Every row gives one point. Two turns around zero, p and q, are shown by what they do to some points. Where does a point land after both, in the order given? Backwards means that the second turn is done in reverse. Each puzzle has new turns, and all numbers are rounded.

Turn p:
[-28.4  11.1 -24.5] -> [-8.9 12.4 36.0]
[ 5.3  8.2 30.5] -> [ 10.7 -28.5 -10.0]
[ 24.6   0.8 -23.0] -> [14.7 28.7 -9.7]
[ -4.6 -11.4   2.9] -> [-11.8  -1.9  -4.1]
[8.8 0.1 4.9] -> [ 5.5 -2.0 -8.2]
[-5.7 -8.8  9.2] -> [-10.2  -8.6  -4.0]
Turn q:
[ 16.5 -23.2   6.6] -> [-15.3 -21.2 -13.0]
[ -3.7   5.4 -13.4] -> [12.4  6.8 -4.6]
[-20.1  11.3  -4.9] -> [ 5.8 22.3  4.9]
[-22.6  18.6 -19.5] -> [20.6 28.5  1.0]
[ 12.1 -13.0  24.1] -> [-23.1 -18.1   6.0]
[17.9  1.0  7.1] -> [ -0.3 -18.4   5.8]
Where do these land?
p, then q backwards: [ -1.8 -25.9 -14.1] -> [-22.6 -17.2   8.1]
p, then q: [-22.7  -5.0 -11.3] -> [-14.8  15.2  14.7]
p, then q: [ 5.0 16.2  2.1] -> [ -1.9 -17.0   0.8]
q, then p backwards: [17.9  8.5 33.0] -> [-36.3   8.2   9.6]
p, then q: [ 1.6  6.2 -9.7] -> [ 2.3 -4.9 10.3]

Turn p:
[ 21.3 -10.8 -10.2  31.5] -> [  3.4  22.6 -32.8  -8.2]
[-17.0  11.3   2.4  -3.9] -> [ -8.4 -18.0   4.9   4.2]
[ -4.4  -9.4 -18.2   8.0] -> [ -8.7   3.5  -7.3 -19.0]
[-20.1  -3.6  11.9 -13.6] -> [  7.4 -21.0  15.6  -2.5]
[ 20.3  12.4  14.1 -22.0] -> [ 6.3 13.1 19.7 25.4]
Turn q:
[-14.9  -8.9   7.0 -29.2] -> [-25.0  -7.4 -13.4 -18.5]
[ -9.1 -13.4  -7.1  -6.3] -> [ -0.4  -3.5 -17.2  -6.6]
[10.2 25.6 23.0 20.0] -> [ 4.2 -5.9 38.6 12.2]
[ -5.9  -2.8 -17.4  -1.2] -> [  1.1   3.0 -16.6   7.9]
[-11.1 -11.9 -14.0   6.3] -> [  9.7  -5.8 -19.0   3.5]
[27.0 30.7 10.6 13.1] -> [ 2.3 16.1 37.7 16.3]
[  3.8 -19.2  -2.1  -2.8] -> [  8.0   3.6 -10.1 -14.7]
Where do these land?
p, then q: [-8.1 44.0  3.8 12.6] -> [ 29.7 -26.4 -21.0  12.5]
p, then q backwards: [ -6.6 -14.9   8.6  13.8] -> [ -5.7 -20.9  -2.2   7.6]
p, then q: [ 11.4 -19.5  10.3  -1.1] -> [-3.4 20.3 13.9  0.3]
p, then q: [ 10.4 -13.5   7.2  -4.1] -> [-2.9 12.9 13.5  0.7]
p, then q: [ 10.7 -15.1 -23.5 -10.0] -> [-29.7  -2.3   9.4   4.2]
p, then q: [-17.8  19.0  -6.4 -11.2] -> [  5.3 -25.0  -7.0 -11.9]

Turn p:
[ 27.6  21.5 -25.0  23.8   8.6   4.6] -> [  7.7 -29.1   5.8  36.6  12.2   9.3]
[ 22.1  -7.1   8.8 -17.4 -10.2  19.0] -> [ 22.6  11.6 -17.7   4.2 -15.4  13.0]
[-21.4 -18.0 -10.8 -16.3  -8.8  -8.0] -> [-18.3   7.6 -19.2 -14.2  -4.1 -18.1]
[  4.2  -6.5  21.4 -16.5   4.5  -8.9] -> [  8.7   2.3  -0.4 -25.0 -10.1   9.1]
[-0.3 26.9  0.4  0.5 19.7 13.9] -> [ 17.2 -10.4  23.8  11.8  -7.5 -11.8]
[-10.8 -28.6   6.2  17.1  -5.5  -9.0] -> [-13.5  15.5  -7.6 -13.9  26.1   4.5]
[-21.4  11.7  -1.0   8.8  -8.5 -11.6] -> [-24.6   2.6  15.3   0.4  -1.2  -5.9]
Turn q:
[-16.2  10.0  -4.4   2.4 -22.6  21.8] -> [-1.7  8.0 -7.5  4.4 14.2 32.1]
[ 10.9   0.3  -9.8  15.0 -38.2  26.7] -> [-17.3  11.0  19.7  12.8   2.1  40.4]
[ 4.9 25.5  8.7  6.4 -7.3 -0.8] -> [ 15.3  -6.7   4.8 -11.6  -8.4  18.3]
[-12.0 -18.3  17.2   5.1  19.4 -19.4] -> [-11.0 -13.3  -8.7 -18.9   6.4 -28.0]
[  2.0  14.5 -16.7  16.3  -3.1  18.6] -> [ 1.3 24.8  2.1 -3.7 -8.1 20.3]
[  6.7  -5.0  -8.1  -8.9  10.1 -20.2] -> [  1.4  -6.6  -5.0   7.9 -14.7 -19.4]
[ 12.4 -11.8   9.3 -19.7  26.4  -4.4] -> [ 12.9  -2.5   9.1   4.6   6.2 -34.2]
[ -8.7 -15.1   3.9 -16.6  15.4 -22.3] -> [ -0.8 -14.8 -14.6   4.3   2.4 -29.5]
Where do these land?
p, then q: [-25.1  25.6   0.6  -5.7  19.2  12.4] -> [ -4.5 -39.6   6.8 -12.4  -6.0  -3.7]
q, then p: [13.5 -7.4 20.9 24.4 11.9  2.3] -> [  2.7   6.9   3.7 -28.4 -23.3  -0.2]
q, then p: [ -5.9  19.8  -7.0 -19.8 -11.2 -16.2] -> [  1.4   1.5 -22.1  19.6  17.1   9.2]
q, then p: [ 17.8   0.4 -15.1  16.9   1.8  14.0] -> [ -3.2  12.0  21.1   6.8 -18.4   6.6]
p, then q: [-18.5 -11.6 -13.2  -4.3 -15.5   9.2] -> [  3.0  -0.9 -23.8  -4.7 -18.4   7.7]
p, then q backwards: [ -8.2 -12.4 -14.8   3.9  -0.9 -15.5] -> [-17.2 -17.3   6.7   4.3  -1.4  -6.0]
p, then q backwards: [ 20.4 -15.6  16.3  19.9 -15.9   3.0] -> [-14.8  13.9  -6.5   1.5 -17.3  28.8]
q, then p: [ 4.3 -0.3 26.1  7.2 19.4  8.9] -> [ 13.5 -11.5   0.0 -25.2 -15.5   4.4]
p, then q backwards: [  1.7   1.5 -13.7 -42.4  -8.8 -18.1] -> [ -9.4   7.2 -10.2  16.5   3.3 -43.2]

Turn p:
[ -3.3   3.6  19.8  20.2   0.0  11.4  22.7 -25.1] -> [ 33.1  -0.6 -11.1  11.9  22.4   0.1  -1.0  15.5]
[  8.5 -16.1   0.7  10.8   1.0  -0.7 -17.8  12.9] -> [-13.0   1.9  -6.9 -24.9   3.5   8.7   1.6  -1.1]
[-32.0   1.1  -5.6  29.9   2.0 -24.2  24.3 -24.0] -> [ 27.2  -0.2 -37.5  16.0   4.9 -21.0 -27.1 -10.2]
[ 26.7   1.3 -10.1 -19.0   5.8   8.6 -10.3   9.1] -> [-11.2  -5.5  16.6  -7.0 -16.5  13.5  23.2  -0.3]
[-10.3   3.2   2.6 -15.7  15.4  13.2 -16.6 -11.9] -> [ 8.0 25.2 17.4 -2.7 -3.2 -7.0  9.7 -5.8]
[ 20.9   2.2  27.2   0.6 -16.4 -13.1  18.0 -41.3] -> [ 34.1 -19.3  -2.7   1.4  -2.5 -16.6   1.4  42.7]
[ -1.7  15.0 -13.3  13.3  -1.2  -1.5 -18.5  24.0] -> [-24.4  13.6  -9.6   1.2  -9.2  20.6  -9.4  -5.7]
[ -3.4  -3.4  -7.9 -13.9  15.3   1.8   5.8  18.5] -> [-15.4  -1.9   4.7   6.4   2.1  -3.9  14.1 -19.3]
[-15.0   0.4   0.3  -9.5  -6.4 -10.6   1.8  35.9] -> [-36.5  -4.3   2.7   8.4   7.7  -7.3 -10.4 -10.4]
[  9.5  -7.3 -13.8 -16.7 -15.7  14.9  -9.4   1.8] -> [ -1.7  -9.1  26.4 -10.8  -9.2  12.6  -2.3  -5.3]
Turn q:
[-16.1  -8.4 -28.7  -1.4   0.4   6.5  -0.8  -3.0] -> [-13.7  -8.4  -1.0  -1.6  15.8  11.1   0.9  23.9]
[-11.6   7.6  20.0  -2.9  11.6   2.0   2.7  -8.8] -> [  8.8  19.8  -9.3   3.9 -14.4   5.8   3.1   1.6]
[14.0  8.3 -0.8  4.9  7.5 13.5 10.4  0.0] -> [10.1  1.6 -2.1 -2.8  8.0 -9.6 18.7 -3.6]
[  2.6  -1.3   6.5  12.3  12.6  16.2 -14.4  12.2] -> [ -1.9  11.2  17.9  12.2  -2.5 -14.0  11.9   5.9]
[ -1.0 -10.6 -30.1 -21.8 -23.2   8.3 -21.2   3.8] -> [ -5.7 -17.7   8.8  -5.9  23.8  -8.5 -30.1  23.8]
[  6.9  31.3  -0.5  -0.6 -24.4 -23.3  10.7 -25.6] -> [ 30.8 -28.6 -23.2   2.0  -7.0  16.5  -9.5 -14.9]
[  2.0  -7.0  -1.8  28.8  -4.1   1.8  11.4 -14.2] -> [  2.8 -13.9  10.3 -10.1 -10.4  14.0  22.9  -0.6]
[-35.3  14.1  15.9 -14.5  31.7 -20.0  -8.1  31.2] -> [-28.9  33.2 -23.7  39.9 -12.0  -0.7 -10.6  -2.6]
[ 10.7 -13.9  25.3  13.9  -9.1  -1.3  24.7   3.1] -> [ -3.3  -0.4   1.3 -24.5 -23.6  -6.9  14.3 -20.6]
[ 27.7 -20.1  -5.9 -18.6  -2.8  -3.6 -15.4   1.5] -> [  0.8   3.3  21.1 -12.8  22.5  -7.7 -21.4 -12.9]
Where do these land?
p, then q: [ -4.6 -13.1   3.0  25.2  22.9 -15.2  16.8   3.3] -> [-8.2 -9.3 -3.9 -0.5 33.3 23.1  8.6  1.0]
p, then q backwards: [ 16.9  11.0  -6.5   6.6   7.5 -26.8 -15.9 -13.7] -> [-25.5   6.4  23.0   1.9 -10.8  10.6  15.9  -1.3]
p, then q: [ 23.5 -37.8   5.4  -2.2 -11.3  19.9 -16.7  -8.9] -> [  2.2  35.2 -12.0 -23.7  11.9 -19.9 -19.0  -7.0]
q, then p: [ -4.2  14.9  -5.8 -12.1   8.8  14.3  -5.0  12.9] -> [-12.1   2.4 -23.9   6.0  -9.0   2.8   1.5  -6.4]
q, then p: [  1.7  -9.9  -9.0   3.6  29.5  -3.7  28.7 -12.9] -> [ 19.5   0.2  12.6  31.5   4.8   3.2  14.6 -17.1]
q, then p: [-11.8  11.1   2.3 -15.6 -16.3 -21.0   1.0  14.7] -> [  2.9   9.5  -2.5 -21.2 -15.6   4.8 -20.7 -13.7]
p, then q backwards: [ 18.4  15.8  -9.2  10.6 -21.5  -2.1 -10.9   0.7] -> [-28.3  -6.6   1.1   3.3 -11.7  -9.2  -5.5 -16.2]
p, then q: [-28.7  12.9  -6.8 -19.1 -24.9   8.5 -16.3   4.7] -> [ 19.5   8.5  13.1  23.5 -31.4  -1.4 -14.2   4.0]
q, then p: [-11.2  -5.0  26.5   3.0   5.3  26.1  18.4  -0.9] -> [-13.8 -21.3  10.1  28.5 -13.3  -1.3 -11.1   7.1]
